Each row of a before or after table is a point. One or more steps were done to the points. Then noise was added and the rows were shuffled. The steps act on how far a point lies along the listed directions, d1 being the first. Name the steps. A step turns or swaps two directions, mirrors them in a line or flattens them onto one, adds a multiple of one to another, or multiplies one. Angles are multiples of 10 degrees, from the lower direction toward the higher: turns from -170 to 170, lines from 10 to 170 but not 90. Use the fewest steps. Two steps may share a direction if one is a turn and the other turns, adds or multiplies; they go together, in the order done. Otherwise the lowest direction goes first.

Directions:
(1): [ 0.18 -0.46]
(2): [0.46 0.18]
Before (13 x 2):
[[ 0.00 -0.22]
 [-0.24  0.24]
 [-0.37  0.04]
 [ 0.37 -1.10]
 [-0.33  0.14]
 [-0.41 -0.02]
 [-0.25  0.12]
 [-0.42  0.07]
 [-0.48  0.17]
 [-0.19 -0.69]
 [ 0.31 -0.18]
 [ 0.19 -0.07]
 [-0.22  0.03]]
After (13 x 2):
[[ 0.35 -0.04]
 [ 0.98  0.64]
 [-0.22  0.11]
 [-0.48  0.17]
 [-0.30  0.28]
 [ 0.19 -0.06]
 [-0.32  0.20]
 [-0.34  0.11]
 [ 0.28  0.66]
 [ 0.12  0.19]
 [-0.25  0.06]
 [-0.37  0.20]
 [-0.35 -0.03]]
Steps: mirror d1 and d2 in the line at 50 degrees

Directions:
(1): [0.38 0.22 0.41]
(2): [ 0.05 -0.55  0.25]
(3): [-0.47  0.13  0.36]
Before, 13 rows:
[[ 0.19  0.45  0.40]
 [ 0.07  0.39  0.10]
 [ 0.08  0.09  0.03]
 [-0.50 -0.27 -0.54]
 [ 0.26 -0.79 -0.24]
 [-0.02  0.52  0.23]
 [-0.11  0.22 -0.11]
 [ 0.11  0.49 -0.56]
 [-0.19 -0.61  0.23]
 [-0.34 -0.41 -0.01]
 [ 0.15  0.23 -0.09]
 [-0.26  0.32  0.30]
 [-0.22  0.29  0.45]]
After:
[[ 0.02 -0.19  0.39]
 [ 0.19 -0.13  0.23]
 [-0.47 -0.12  0.48]
 [-0.36 -0.03  0.48]
 [-0.16 -0.23  0.65]
 [ 0.11  0.11  0.23]
 [ 0.72  0.08  0.30]
 [-0.01 -0.11  0.10]
 [ 0.18  0.12 -0.99]
 [-0.39  0.14 -0.47]
 [-0.28 -0.43  0.57]
 [ 0.41  0.70 -0.37]
 [-0.17  0.36 -0.35]]
Steps: add 0.5 times d1 to d3; turn d1 and d2 by 110 degrees

Directions:
(1): [-0.16  0.05  0.16  0.09  0.39 -0.72]
(2): [ 0.63 -0.17  0.47 -0.05  0.27  0.09]
Before:
[[ 0.02  0.07 -0.24 -0.17 -0.42  1.11]
 [ 0.16  0.01  0.14  0.06 -0.17  0.23]
 [ 0.10  0.24 -0.30 -0.09 -0.57  0.55]
 [ 0.41 -0.08 -0.13  0.07 -0.29  0.52]
 [ 0.74 -0.40  0.72 -0.13  0.35 -0.07]
 [ 0.45 -0.04  0.05 -0.11  0.01  0.38]
 [ 0.35 -0.31  0.44  0.12  0.58 -0.63]
 [-0.38  0.11 -0.18  0.25 -0.44  0.00]
 [ 0.28 -0.09  0.02 -0.14 -0.02  0.44]]
After:
[[ 0.16  0.02 -0.13 -0.18 -0.36  1.15]
 [ 0.52 -0.07 -0.06  0.04 -0.23  0.48]
 [-0.31  0.13 -0.20  0.21 -0.46  0.07]
 [ 0.67 -0.41  0.71 -0.11  0.46 -0.23]
 [ 0.21  0.20 -0.23 -0.06 -0.54  0.58]
 [ 0.23 -0.24  0.39  0.17  0.57 -0.76]
 [ 0.20  0.03  0.15  0.08 -0.12  0.20]
 [ 0.28 -0.11  0.09 -0.13  0.03  0.40]
 [ 0.50 -0.05  0.12 -0.12  0.09  0.31]]
Steps: turn d1 and d2 by -10 degrees

Directions:
(1): [-0.12 -0.40  0.22 -0.15  0.68  0.48 -0.15 -0.13]
(2): [ 0.20  0.44 -0.04  0.20  0.00  0.26 -0.79  0.04]
(3): [ 0.18 -0.26  0.80  0.39 -0.21 -0.09 -0.06  0.20]
Before, 11 rows:
[[-0.12 -0.40 -0.24 -0.30 -0.20 -0.55  0.77  0.04]
 [ 0.14  0.44 -0.32  0.00  0.30  0.46 -0.94  0.10]
 [-0.07  0.17 -0.19  0.06  0.04  0.43 -0.61 -0.14]
 [ 0.06  0.17  0.16 -0.06 -0.55 -0.32  0.37  0.34]
 [ 0.25  0.44  0.37  0.12 -0.67 -0.07 -0.39  0.13]
 [-0.08 -0.46  1.02  0.21 -0.79 -0.46  0.78  0.27]
 [ 0.07 -0.02  0.08 -0.11 -0.42 -0.55  0.34 -0.16]
 [ 0.11  0.58 -0.43 -0.33  0.08 -0.03 -0.86 -0.20]
 [ 0.02 -0.29  0.19  0.27 -0.15  0.24  0.11  0.09]
 [ 0.00  0.49  0.04  0.27 -0.49 -0.11 -0.58  0.47]
 [-0.07 -0.18 -0.06 -0.41  0.59  0.14  0.18 -0.16]]
After, 11 rows:
[[ 0.24  0.48 -0.11 -0.09 -0.54 -0.53 -0.33 -0.04]
 [-0.08 -0.33  0.15 -0.30  0.06 -0.31  0.44 -0.30]
 [-0.19 -0.75  0.17 -0.35  0.48  0.02  0.45 -0.07]
 [-0.19  0.27 -0.21  0.06 -0.64 -0.48  0.21  0.44]
 [ 0.04  0.36 -0.17  0.22 -0.47  0.03 -0.40 -0.01]
 [-0.01 -0.18 -0.09  0.16 -0.03  0.33  0.03  0.00]
 [ 0.05  0.27  0.01 -0.19 -0.70 -0.31  0.30  0.02]
 [-0.43 -0.56  0.25 -0.42  0.20  0.14  0.69 -0.10]
 [ 0.11  0.04  0.19 -0.15  0.48  0.26 -0.33 -0.05]
 [-0.17 -0.23  0.14 -0.34 -0.05 -0.12  0.61  0.20]
 [ 0.29  0.68 -0.27  0.25 -0.54 -0.20 -0.53  0.32]]
Steps: turn d1 and d2 by 60 degrees; multiply d3 by 0

Directions:
(1): [ 0.04 -0.71  0.47 -0.14 -0.14 -0.50  0.18  0.14  0.19]
(2): [-0.09 -0.20 -0.34  0.64  0.18 -0.48 -0.35  0.17 -0.33]
(3): [-0.59  0.08 -0.01  0.52 -0.37  0.08  0.28 -0.02  0.51]
Before:
[[ 0.08  0.41 -0.22  0.20  0.11  0.23 -0.09  0.05 -0.01]
 [ 0.41  0.29  0.22 -0.61  0.19  0.21  0.00 -0.18 -0.19]
 [ 0.28 -0.04 -0.12 -0.16  0.24 -0.19  0.05  0.09 -0.28]
 [-0.31 -0.59  0.14 -0.01 -0.24 -0.26  0.16  0.14  0.33]
 [-0.47 -0.36  0.44 -0.07 -0.46  0.10  0.62  0.08  0.69]
 [ 0.33  0.31  0.51 -1.30 -0.05  0.66  0.39 -0.43  0.16]
 [-0.09 -0.77  0.68  0.12 -0.28 -0.64  0.13  0.15  0.22]
 [ 0.20 -0.50  0.45 -0.61  0.10 -0.27  0.09  0.08  0.01]
 [-0.08  0.12 -0.28  0.42  0.04 -0.20 -0.43  0.00 -0.24]
 [ 0.05 -0.42  0.62 -0.35 -0.24 -0.32  0.40 -0.01  0.15]]
After (10 x 9):
[[-0.18  0.18 -0.35  0.67  0.20 -0.30 -0.31  0.03 -0.45]
 [-0.63  0.28 -0.60  0.85 -0.08  0.09 -0.09  0.09  0.02]
 [ 0.34  0.49 -0.10 -0.37  0.37  0.22 -0.21 -0.18 -0.40]
 [-0.03 -0.32  0.43 -0.27 -0.28 -0.17  0.02 -0.04  0.17]
 [-0.39 -0.26 -0.35  0.51 -0.02 -0.22 -0.26  0.15  0.06]
 [-0.24 -0.27 -0.14  0.92  0.03 -0.63 -0.44  0.14 -0.37]
 [ 0.16  0.11  0.30 -0.28 -0.06  0.23  0.16  0.03  0.26]
 [ 0.21  1.05 -0.64 -0.16  0.40  0.65 -0.39 -0.38 -0.63]
 [ 0.31 -0.15 -0.03 -0.24  0.12 -0.22  0.07  0.07 -0.17]
 [ 0.03  0.11 -0.42  0.13  0.34 -0.24 -0.50  0.09 -0.59]]
Steps: swap d1 and d2

Directions:
(1): [-0.06  0.16  0.60  0.16 -0.12 -0.02  0.00 -0.77  0.01  0.08 -0.57]
(2): [-0.31  0.07  0.16 -0.24 -0.59  0.29 -0.03  0.34  0.74  0.20 -0.16]
(3): [-0.56  0.14  0.52  0.36  0.04 -0.31 -0.02  0.37 -0.07 -0.58  0.17]
(4): [-0.26 -0.41  0.26 -0.85 -0.12 -0.20  0.05 -0.30 -0.16 -0.12  0.36]
Before, 11 rows:
[[-0.36  0.20  0.71  0.15 -0.24 -0.03  0.15 -0.34  0.47 -0.11 -0.06]
 [ 0.35  0.14 -1.02  0.16  0.20  0.25  0.01  0.92  0.19  0.14  0.45]
 [ 0.65 -0.13 -1.00 -0.46  0.07  0.42 -0.12 -0.53  0.16  0.70 -0.18]
 [ 0.27 -0.35 -0.12 -0.07 -0.08  0.17 -0.31 -0.24 -0.27  0.16 -0.12]
 [-0.40  0.40  0.65  0.59  0.07 -0.17 -0.02 -0.16  0.23  0.18 -0.56]
 [-0.10  0.20  0.89  0.29 -0.03 -0.03  0.07 -0.34  0.19 -0.04 -0.49]
 [ 0.36 -0.16 -0.51  0.03 -0.12  0.36  0.12  0.55  0.37  0.72 -0.08]
 [-0.15 -0.15  0.14 -0.57 -0.07 -0.06 -0.28 -0.09  0.14  0.13  0.17]
 [-0.22 -0.22  0.25 -0.26 -0.03 -0.07 -0.01 -0.66 -0.13 -0.13 -0.35]
 [-0.14  0.40  0.66  0.38 -0.37  0.26 -0.13 -0.27  0.33 -0.14 -0.73]
 [ 0.03  0.19  0.16  0.40 -0.17  0.06 -0.19 -0.26 -0.17  0.33 -0.17]]
After, 11 rows:
[[-0.17  0.04  0.01  0.34 -0.23  0.20  0.08  0.90  0.55  0.27 -0.06]
 [-1.01  0.29  0.43  0.21 -0.36 -0.05 -0.22  0.67  0.66 -0.55  0.09]
 [ 0.36  0.21  0.27  0.06 -0.27  0.37 -0.09 -0.76  0.15  0.23 -0.79]
 [ 0.19  0.19  0.18  0.24  0.20 -0.01  0.01 -0.72  0.01  0.64 -0.59]
 [-0.28 -0.21  0.33  0.13 -0.25  0.03 -0.33  0.15 -0.14 -0.25 -0.02]
 [-0.16 -0.15  0.10 -0.59 -0.03 -0.08 -0.30  0.01  0.12  0.11  0.23]
 [ 0.06  0.33 -0.76  0.46  0.13  0.17  0.01  1.11  0.31 -0.08  0.37]
 [-0.35 -0.27  0.28 -0.31 -0.05 -0.10 -0.03 -0.58 -0.11 -0.24 -0.24]
 [ 0.31  0.01  0.15 -0.21 -0.07  0.12  0.20 -0.84  0.28  0.36 -0.13]
 [-0.09  0.20  0.32  0.36 -0.20  0.03 -0.23 -0.25 -0.15  0.27 -0.17]
 [ 0.33  0.03  0.51  0.00  0.08  0.08  0.10 -0.76  0.00  0.31 -0.55]]
Steps: turn d1 and d4 by 10 degrees; mirror d2 and d3 in the line at 160 degrees
